Rows are points. Two turns around zero, p and q, are shown by what they do to some points. Where does a point land after both, in the order given? Backwards means that the second turn is done in reverse. Each puzzle has new turns, and all numbers are rounded.
(in the rows, 128 means zero)

Turn p:
[ 67 144 160] -> [ 61 145 144]
[ 97 113 140] -> [ 97 114 142]
[167 154 116] -> [165 153 109]
[167 137 160] -> [160 156 156]
[141  92  64] -> [155  71  88]
Turn q:
[129 112 215] -> [ 96  88 200]
[113 113  92] -> [130 125  86]
[136 214 120] -> [132 212 148]
[126 113 129] -> [127 113 124]
[148 113 120] -> [151 115 125]
[116 103  91] -> [134 115  84]
Where do these land?
q, then p: [ 31 104 142] -> [ 46  77 100]
p, then q: [164 113 141] -> [152 119 161]
q, then p: [147 153 138] -> [133 158 141]
p, then q backwards: [155 111 132] -> [159 121 131]
p, then q backwards: [142 158  87] -> [123 125  76]

Turn p:
[124  97  75 144 152 100] -> [137  95  64 128 142 130]
[ 95 146 118 136  85 140] -> [ 98 117 141 166  98 129]
[112 123 132 185 171 116] -> [154 131 106 168 181 127]
[117  86 119 163 123 101] -> [143  83 109 146 148 103]
[112 142  94 104 143  66] -> [ 91 139  67 114 131  98]
[ 81 117 109 156 140 143] -> [112 104 116 168 153 153]
[163 129 155  48 118 160] -> [115 147 174  53  99 147]
[221 197 162 116 121 169] -> [185 214 172 102  73 142]
[127 115 188  99  98 157] -> [117 122 203 106 125 123]
Turn q:
[150 180 137  85 107 162] -> [172 150 107  68 113 133]
[127  96 138  91 121 106] -> [130  82 140 115 131 104]
[141 104 104 174 118 140] -> [126 130 111 181 110 143]
[169 125 171 103 145  84] -> [152 123 139 120 159  60]
[103 123  84  83 181 185] -> [130  99 101  96 178 202]
[ 89 107  89 186 114  67] -> [ 42 126 129 177 103 114]
[116 162 173 174 110 151] -> [144 187 168 137 101 139]
Where do these land?
q, then p: [201  95 166  91 130 122] -> [188 123  90  81 133  85]
q, then p: [ 87 131 175 128 167 134] -> [126 166 169 114 173 134]
q, then p: [136 130 161 148 167 117] -> [143 168 123 136 162 118]
q, then p: [109  77  79 113 167 102] -> [121  75 106 139 186 158]
q, then p: [185 152 100  84  94  95] -> [109 105  62  95  87 100]
q, then p: [ 85 116  58 128  71 131] -> [ 86  56 148 156  91 152]
p, then q backwards: [107 144 157 167 170 140] -> [140 124 144 161 185 142]
p, then q: [103 167 111 150  80 196] -> [154 164 168 163  65 161]
q, then p: [139 139 146 144 106 114] -> [126 140 129 138 112  96]
